Each row of a before or after table is a point. The points were changed in one or more steps. Then noise was added and the rows were shuffled. The steps act on columns, c1 being the first. Write out the steps. A step turns or swaps two columns, mirrors them in a line or flattens them onto one, adds a multiple of one to another, or multiplies or shifts one. Angles are multiples of 10 degrees, from the lower column toward the higher: turns from -170 to 170, lines from 10 to 170 but not 90. Use the fewest steps. Two steps may share a column if one is a turn and the other turns, adds or multiplies; they go together, in the order done. Otherwise the lowest column goes first.
In the rows, zero is written as 128.

Before:
[[130   7 110]
 [115 169 127]
 [117 161 125]
 [122 145 126]
 [142 116 133]
 [173 115 107]
 [117 171 147]
 [123 171 136]
 [113 166 120]
 [162 152  86]
 [158 175 136]]
After (11 x 3):
[[183 146 135]
 [141 161 125]
 [144 167 127]
 [ 50  35 111]
 [169 126  87]
 [147 167 146]
 [133 146 127]
 [152 163 136]
 [154  91 107]
 [131 110 135]
 [142 167 120]]
Steps: turn c1 and c2 by -40 degrees

Before (10 x 9):
[[151 135 101 167  79 162 167 143 125]
 [181 125 149 133 109 147  64 162 122]
 [191 211  92 169 180 171 100 148 154]
 [ 91 133 194  89 168  90 121  95  60]
 [ 86 102 112  98 117 145 137  83 113]
 [165 121  95 183 148 135  99 190  47]
 [188 125 124 107 164 112 162 148 157]
 [113 151  97 197 178 131 134 183 139]
 [ 90 170  67 118  95  98 162  86 141]
 [170 133 115 177 141  91 109  76  90]]
After:
[[ 90 173  59 116 114  98 163  87 142]
 [113 151 118 199 188 130 131 185 137]
 [183 128 144 135 103 146  67 162 123]
 [ 85 104 109  97 120 148 135  86 113]
 [167 121 106 183 157 133 100 191  48]
 [190 209 112 170 188 170 100 148 154]
 [188 123 138 108 166 112 162 147 156]
 [ 92 131 204  89 144  92 120  95  61]
 [171 131 121 175 146  90 109  78  91]
 [150 135  86 164  94 163 167 143 126]]
Steps: turn c3 and c5 by -20 degrees

Before, 8 rows:
[[143 207 114 124 164 105 162  72 166 166  54 141 157 146]
 [145 119 172 113 152  94 167  71 102  82 141 139 100 138]
 [129 102 111 116 151 142  64 175 144  69 136 169  90 102]
 [ 62  92 133 107 184 136 124 138 188  87  78 108 197 150]
 [ 74 103 173 188 160  97 158 186  79 143 137 107 188  80]
 [136 192 124 195 117  86 108 124 149 158 118 134 167 126]
 [181 178 142 126 151 152  76 111 140 146  87 116  68 199]
 [163  86 109 173 182  88 104 122 131 119 136 154  69  96]]
After:
[[165  85 110 173 182  86 105 123 160 134 137 155  71 131]
 [178 177 141 129 151 154  76 105  58 124  82 114  70 143]
 [146 119 173 112 150  94 168  73 115 165 155 138 102 102]
 [ 64  92 132 109 185 138 123 135 103 186  95 109 198 188]
 [ 74 103 173 189 159  96 157 187 177 110 131 105 188  78]
 [136 193 121 195 120  88 108 124 130 104 108 132 170 148]
 [142 207 111 123 162 105 161  75 109 118  46 140 157 164]
 [130 100 108 116 147 142  67 175 155 181 158 168  88 144]]
Steps: turn c9 and c14 by 90 degrees; mirror c10 and c11 in the line at 100 degrees

Before:
[[152 181 135 149  90  98 122 143 114 139 184 174 108  99 102 103 152 175
  134  87  89  94 102 169 106 116 158 135 116 108  65 187]
 [169 129 119  74 172 128 118 113 152 164 108  74 126 142 111 187  29  96
  151 104 149 148 221 132 119 106 100 174 109 171 146  73]
 [109 162 100 159 182 147 172 173 130 109 147  55  77  66 137  88 140 108
  191 110 136 194 121  91 114 185 128  31 155 138 125 142]
 [130 170 143 158  63  86 137 176  72 157 196 182 117 106 103 119 190 158
  117  91 108 117 118 134  60 150 197 152 148 152 121 131]
 [134 155 125 151 194 125 128 111 143 122 122  85  70  92 105  53 159  94
   95  70 133 197 113 126 132 141 141 113 168 112 134 139]
 [191 109 132  87 157 121 131 108 180 154  91 106 150 151 145 188 118  88
  156 139 150 158 239 174 131  87 119 117 108 174 175 120]
 [ 96 185 153 142  68 105 106 145  85 121 204 195 124 129 133  99 192 173
  116  71 109 126 135 118 124 135 122 151  91 126 102 132]
 [124 180 169 119  34  44 107 169  85 134 180 188 137 124 129 100 146 159
  123  53  62  76  93 164 128 124 175 134 110 131 148 132]
 [127 176  71 122 131 170 160 126 115  94 136  59 102  50 142  98 148  85
  123 113 121 216  77  75  53 129 104  67 157 104 135 122]
 [153  85 114 121 149  93 106  98 188 170 116  56 117 169 109 175 111  58
  145  85 135 121 207 143 105  95  62 134 135 152 135 100]]
After (10 x 32):
[[111 161 120  98 180 148 172 173 129 110 162  55  78  66 136  87 139 108
  192 110 137 193 122  91 113 185 128  31 154 139 125 143]
 [129 175  89 134 130 170 161 126 115  94 171  59 102  49 141  98 147  86
  122 114 121 216  78  76  53 129 105  66 155 103 134 122]
 [150 181 169 107  89  97 122 146 113 138 167 174 107  99 100 105 152 175
  134  87  89  94 100 170 107 115 158 135 118 108  64 187]
 [132 155 123 104 196 124 128 112 143 122 124  85  69  92 105  54 160  95
   94  71 134 199 114 126 131 141 141 113 168 111 134 139]
 [191 110 106 169 157 121 129 108 179 155  98 106 151 150 145 188 116  90
  156 138 151 157 239 174 132  88 119 116 108 174 176 120]
 [ 96 185 197 115  68 104 106 146  83 120 170 194 124 129 133  99 192 173
  115  71 109 125 135 119 124 135 121 151  92 126 100 133]
 [170 129 105 182 170 128 120 114 153 164 118  74 126 142 112 188  29  95
  152 105 148 149 222 130 120 104 101 173 109 170 146  70]
 [132 170 183  98  63  85 136 178  72 156 170 182 118 106 100 120 190 158
  117  91 109 119 118 134  60 150 198 152 149 152 122 131]
 [152  85 110 134 150  95 104  97 188 169 126  56 115 169 109 174 111  58
  145  85 135 119 208 145 105  96  64 133 136 151 137 100]
 [125 182 194 136  34  44 109 169  85 134 142 186 135 124 129  99 146 158
  124  54  63  75  92 164 128 123 175 134 111 131 147 130]]
Steps: turn c3 and c11 by -40 degrees; multiply c4 by -1

Before (11 x 64):
[[151 151 142 114 193 163  71 131 122 157 123 122 187 117 182 112 139 129
  146 174 145  61 156 189  57 173  83  90 197  70  71 137  66  91 130 174
  111 116  62 185 157  76 184 127 129 104  98  87  91 143 151  90 105 192
  169  89 178 136  81 121 140 168  92 185]
 [159 139 155 141 135  90  86  76 188 101 166  90  86 136 151 130  66 114
  177 155 159 113  53 129  80  84 170 119  93  81 133 157 116 105 102 134
  165 143 159 122 147  87  95  96  93 104  85 120  70  95 113 158 101 160
   83 134  62 107 154 111  74  94  76 138]
 [109 157  52 123 175 197 150 104 156 131 140 106 181 162 195 109 163 133
  103 131  81 131 155 101  70  70 194  75 127 167 164 112  74  83 153 148
   72  86 128 154 186 186  64 150 179 181 175  75  84 161 129 143 153 184
   98  91  89 149  99 151 138 115 157 195]
 [118  94  43 152 148  91 143  85 128 190  99 142 182  89 121 131 106 184
   87 110 183 157 153 140 142 152 116 157 136 122 123  72  75 175 114 137
  155 169 161  87  75 140 153 112 109 184  98 161 167  97 193 128 194  93
  155 101  70 182  67 163  76 136 178 176]
 [174 149 131  59 101 100 146 147 193  95  99 169 151 152 115 117 152 113
   78 126  78 144 107 128 169  91 120  40  76 109  95 170 170 181  40  91
   91 119 124  87 138  91  84 167 138  87 141 150 119 130 164 109 136 182
  152 154 121 108 109 158  80 115  85 118]
 [156  48 122  65  99 149 138 183 127 136 185 107 102 113 151 107  90 192
  149 160 177 164 147 169 161 186 129 127 141  91 146 188 127 177  60 166
   78 156 109 100  69 144  74  80  95  93 193 100 170  54 192 167  93 108
  115 141 147 165 126 209 132 183 161 169]
 [115  86 139 167 159 101 127 165 195 170 167  81 105 120 139 206 172 182
  139 142 122 116  95 103 166  77 148 156 125 118 159 139 114 195  83 167
   83  59  83  85 167 125 164 163 104 166 132 137  85 127 100 177  87 118
  166 155 158 110  48 105  94 183 146  87]
 [171 145 120 167 195 133  96 154 108  74 142 144 129 161 115 109  67 171
  122 162  81 149  97 143 171 126  94  81 146 105 122 149  86 124 152  82
   69 133  98 137 116  89 111 154  94 118 196 127 127 142 142 122  90 111
  107 150 132 149 115 143 103 120 121 141]
 [144 136 130 108 106  90  78 112 176 177  66  76 138 179 152 148 112 136
   72  89 120  89 113 107 164  81 188 139  85 158  79 166  82 171 133 158
  147 149 162 105 100 129  86 126 186 109 200 162 149 155 188 135 139 158
  117 146 162 137  59 129 189 130  68 108]
 [189 142  84 125 158 176  70  74 196 130 126  89  81 103 153 157 130 112
  178 130 102 158 128  91 114 143 107 109 193 144 178 110 136 108 119  85
  161  76 142  90  66 121  65 114 113 125 169  68 143  89  84  67 129 137
   96 120 149 203 147 112  83 119  75 116]
 [163  78  40 129 165 164 136 144 199 131  95  93 110 174 112 112 123 147
  163 133 100 109 126 203  79  95  87 159 163  94  74 151  78  96  80 174
  187 150  73 184 167  88 145 111 186 102 129 151 149 158 101 137 106 131
  127 131 120 205 120 209 131 112 161 130]]
After, 11 rows:
[[156  49 124  64  99 149 140 181 127 134 185 107 103 114 154 109  88 135
  146 162 177 163 144 170 165 186 129 166 142  91 147 189 127 178  60 167
   80 153 109 101  70 144  76  80  92  91 193  99 172  55 191 128  94 109
  116 141 147 168 125 208 130 185  55 169]
 [188 143  86 125 155 175  68  74 197 130 126  89  81 102 154 158 129  83
  177 131 101 158 128  91 114 142 109  65 192 141 178 108 133 109 121  86
  160  76 143  91  66 121  64 112 114 127 166  68 143  88  87 109 131 135
   95 121 149 204 148 114  81 119 163 116]
 [142 138 133 106 105  91  78 110 175 177  65  76 138 177 153 148 114  68
   70  88 120  88 115 106 165  79 189 136  84 162  79 167  82 170 133 158
  148 149 161 107 101 131  85 126 186 108 202 164 150 157 189 140 141 159
  116 147 161 138  60 131 189 130 140 107]
 [159 137 153 140 135  90  87  78 189 101 166  89  86 139 151 131  67  86
  175 155 160 113  52 127  78  83 169 157  96  80 132 157 117 106 101 133
  164 144 159 125 147  87  95  94  94 104  85 121  70  97 115 118 101 158
   84 135  65 106 155 112  72  96 157 136]
 [151 149 144 115 193 162  73 135 121 156 124 123 186 118 180 112 138  94
  146 172 146  60 158 190  57 171  84  86 198  70  73 137  66  90 129 171
  111 114  62 184 156  77 184 127 131 104  99  89  91 142 151  88 105 192
  171  90 179 136  82 118 141 167 140 186]
 [175 149 131  58 101 100 145 145 195  93 100 169 152 153 114 117 151  91
   80 127  79 144 107 128 172  93 118 110  74 108  94 167 169 180  39  94
   90 119 124  87 139  91  85 167 138  87 140 150 118 131 165  41 136 182
  149 152 123 108 110 158  82 115 155 118]
 [110 158  52 125 176 196 151 103 156 131 139 107 181 163 197 109 162 154
  104 132  80 130 155 101  70  68 192 143 128 166 164 115  75  83 155 150
   71  87 131 155 187 185  62 151 181 178 174  73  84 160 129  74 154 181
   99  87  87 150  99 153 139 114 114 194]
 [166 144 123 166 194 131  97 154 108  74 141 143 128 161 117 108  64 107
  122 162  81 147  95 141 170 125  93 123 143 105 120 151  87 122 153  83
   68 134  98 138 116  91 111 155  93 118 198 125 127 141 141  82  90 111
  109 149 134 149 115 144 105 121  89 141]
 [117  92  44 152 148  88 143  84 131 191  98 141 181  90 122 133 104 156
   88 109 182 157 155 139 142 151 117 126 139 123 124  76  75 177 114 137
  153 169 162  87  72 141 154 111 111 181 101 161 168  97 192 157 194  95
  157 101  70 183  69 162  77 134  59 177]
 [160  75  38 129 168 164 136 145 198 129  94  92 112 171 110 111 123 153
  166 134 101 109 128 203  80  95  89 139 164  92  73 153  80  96  79 175
  189 151  69 185 167  90 145 112 185 102 128 149 148 159 100 159 105 130
  129 130 119 204 117 210 130 113 102 129]
 [118  85 138 169 156 103 126 165 195 171 167  81 105 122 139 208 173 128
  139 141 121 112  94 103 164  76 148 177 123 114 157 140 114 196  83 167
   81  60  81  83 168 125 165 166 105 165 133 137  84 126  99 158  89 117
  166 156 158 113  51 106  95 182  70  90]]
Steps: turn c18 and c63 by -110 degrees; swap c28 and c52
